Rows are points. Examples show where two turns around zero, p and q, send a point. Where does a point land after both, in the order given? Backwards means that the second turn is done in reverse. Each puzzle has new turns, and all numbers are rounded.

Turn p:
[-1.12, -0.13] -> [-0.89, 0.69]
[2.32, -1.04] -> [0.93, -2.37]
[-1.20, 1.17] -> [-0.04, 1.68]
Turn q:
[-1.94, 0.66] -> [1.13, 1.71]
[-0.48, -0.58] -> [-0.44, 0.61]
[2.41, -0.08] -> [-0.69, -2.31]
Where do these land?
q, then p: [-0.04, -1.22] -> [-0.59, 1.07]
p, then q backwards: [0.14, -0.68] -> [0.66, -0.22]
p, then q: [1.01, -0.09] -> [-0.91, -0.44]
p, then q: [-0.33, -1.45] -> [-0.46, 1.41]
p, then q backwards: [-0.78, 3.44] -> [-3.37, 1.03]

Turn p:
[-1.13, 1.08, -1.39, -0.85] -> [-1.34, -1.08, 0.57, 1.35]
[-2.14, 0.70, -0.47, -0.60] -> [-1.24, 0.23, 1.03, 1.73]
[1.19, -0.96, 0.76, -0.84] -> [0.09, 0.20, 0.24, -1.88]
[1.60, -0.87, -1.23, 1.33] -> [2.01, -1.41, -0.57, -0.49]
[-0.83, -0.70, -0.12, -1.14] -> [-0.58, 0.11, 1.46, -0.12]
[0.97, 1.66, -1.47, 0.17] -> [-0.51, -1.87, -1.37, 0.51]
[0.35, -0.92, 3.92, 1.92] -> [1.56, 3.81, -1.35, -1.12]
Turn q:
[-0.94, -0.95, 0.87, -0.11] -> [0.84, -0.75, -0.67, -0.91]
[-1.23, 0.23, -1.95, -1.20] -> [-0.69, 2.09, -1.12, -0.85]
[-1.37, 2.33, 0.61, -0.80] -> [-2.04, -0.13, 0.68, -1.92]
[2.97, -0.79, -0.44, 3.45] -> [0.38, -1.39, 0.21, 4.41]
[0.21, -0.86, 0.20, -0.08] -> [0.89, -0.09, -0.13, 0.11]
[0.36, 0.04, 0.70, -1.26] -> [0.61, 0.28, 1.03, -0.83]
Where do these land?
p, then q: [-1.46, 0.87, 0.11, 0.63] -> [-1.20, -0.94, -0.62, 0.78]
p, then q: [3.53, -0.45, 0.61, 1.00] -> [1.16, 3.43, 0.89, 0.38]
q, then p: [0.60, 0.68, 0.29, -0.66] -> [-0.51, 0.98, -0.25, -0.24]
p, then q: [-1.50, 0.25, 1.46, 0.09] -> [-1.96, -0.68, 0.29, -0.23]
q, then p backwards: [-1.12, 1.02, 0.47, 0.43] -> [0.77, 0.71, -0.20, -1.25]
q, then p: [-0.07, -2.37, -2.94, -1.50] -> [-1.04, -2.61, -2.84, 0.75]

Turn p:
[-2.26, -0.86, 2.28, -2.03, -0.16, -0.42] -> [1.28, -1.02, -0.51, -0.58, 3.08, -1.61]
[-0.21, 2.21, -0.65, -0.39, 0.67, 1.45] -> [-0.74, -0.79, -0.25, 2.54, -0.55, -0.22]
[-0.96, 1.03, 0.04, -0.53, -1.79, 2.20] -> [-0.77, 1.17, -1.10, 2.19, 1.53, 0.01]
[0.88, 1.50, 0.08, -0.29, 0.19, 0.27] -> [-0.04, -0.13, -0.64, 1.04, -1.14, -0.65]
[-1.32, -0.50, 2.02, 1.06, 0.60, -1.94] -> [0.16, -1.86, -1.16, -2.42, 0.82, 0.01]
[1.09, -1.93, -0.64, -0.16, -1.80, -1.15] -> [1.36, 2.25, 0.41, -1.52, -0.05, 0.70]
[0.36, -0.95, -2.65, 1.13, 2.33, -1.56] -> [0.29, -1.35, 2.63, -0.94, -1.89, 1.98]
[2.42, -0.51, -0.47, 1.22, -0.05, 1.15] -> [-1.55, 1.74, 0.61, -0.32, -1.79, -0.21]
Turn q:
[1.14, -1.14, -0.59, 1.05, -0.96, -0.70] -> [-0.51, -0.43, 0.06, 1.90, -0.95, 0.71]
[-0.37, -1.44, 1.01, -1.40, 1.78, 0.39] -> [0.04, -0.84, 0.63, -0.09, 1.47, -2.29]
[-0.98, -0.06, 0.71, 0.25, -1.06, -0.94] -> [-0.86, -1.02, -0.70, -0.71, -0.83, 0.29]
[-0.10, 1.02, -0.76, -2.14, -1.87, 0.05] -> [-1.00, 1.14, 1.69, -1.57, -1.42, 0.27]
[2.51, 1.50, -1.83, 1.09, -0.18, -1.39] -> [-0.04, 1.00, 0.89, 1.53, 0.40, 3.28]
[-2.59, -1.45, 0.03, -0.06, 0.45, 1.23] -> [-0.48, 0.33, -1.76, -0.48, -0.12, -2.61]
[-0.05, 0.37, -0.38, 0.58, 0.14, -1.40] -> [-0.83, -0.27, -0.44, 0.18, 0.51, 1.16]
[2.60, 2.08, 2.66, 2.14, 2.06, 1.87] -> [5.02, -1.09, -0.05, 0.26, 1.48, 1.37]
[-2.16, -0.89, -0.85, -1.50, -0.37, 0.89] -> [-1.34, 1.17, -0.33, -1.01, -0.56, -2.18]
Where do these land?
p, then q backwards: [2.04, -0.13, 0.87, -0.71, 0.26, 0.28] -> [-0.81, -0.89, -0.30, -0.91, -0.70, 1.65]
p, then q backwards: [-2.07, -0.51, 0.16, -0.76, -0.63, 1.12] -> [0.54, -0.10, -0.44, 0.04, 2.36, -0.86]
p, then q: [-1.06, -1.53, 0.31, 0.44, -1.33, -3.18] -> [0.90, 1.46, 3.27, 0.30, 0.76, -1.14]
p, then q: [-1.38, -0.30, -1.92, -0.64, 3.99, 0.75] -> [0.85, -3.77, -1.25, 0.79, -0.74, -2.21]
p, then q: [2.28, 2.83, -0.83, 0.26, -0.38, 0.82] -> [-0.51, 0.79, -1.69, 0.34, -2.64, 1.98]
q, then p: [-0.82, 0.40, 0.87, 1.28, -0.69, -1.80] -> [-0.35, 0.97, 1.75, 0.60, 1.38, 0.72]
p, then q backwards: [2.96, -0.20, -0.09, 1.33, -0.25, 0.52] -> [-1.14, 0.05, -1.59, -0.82, -2.40, 0.81]
q, then p: [0.31, -1.44, 0.20, -0.80, -1.20, 0.41] -> [0.57, 0.44, -1.32, -1.25, 0.66, 0.47]
p, then q: [-2.26, 0.88, 0.43, -0.39, 0.22, 1.10] -> [-0.03, -0.02, -1.60, 1.46, 1.45, -0.83]
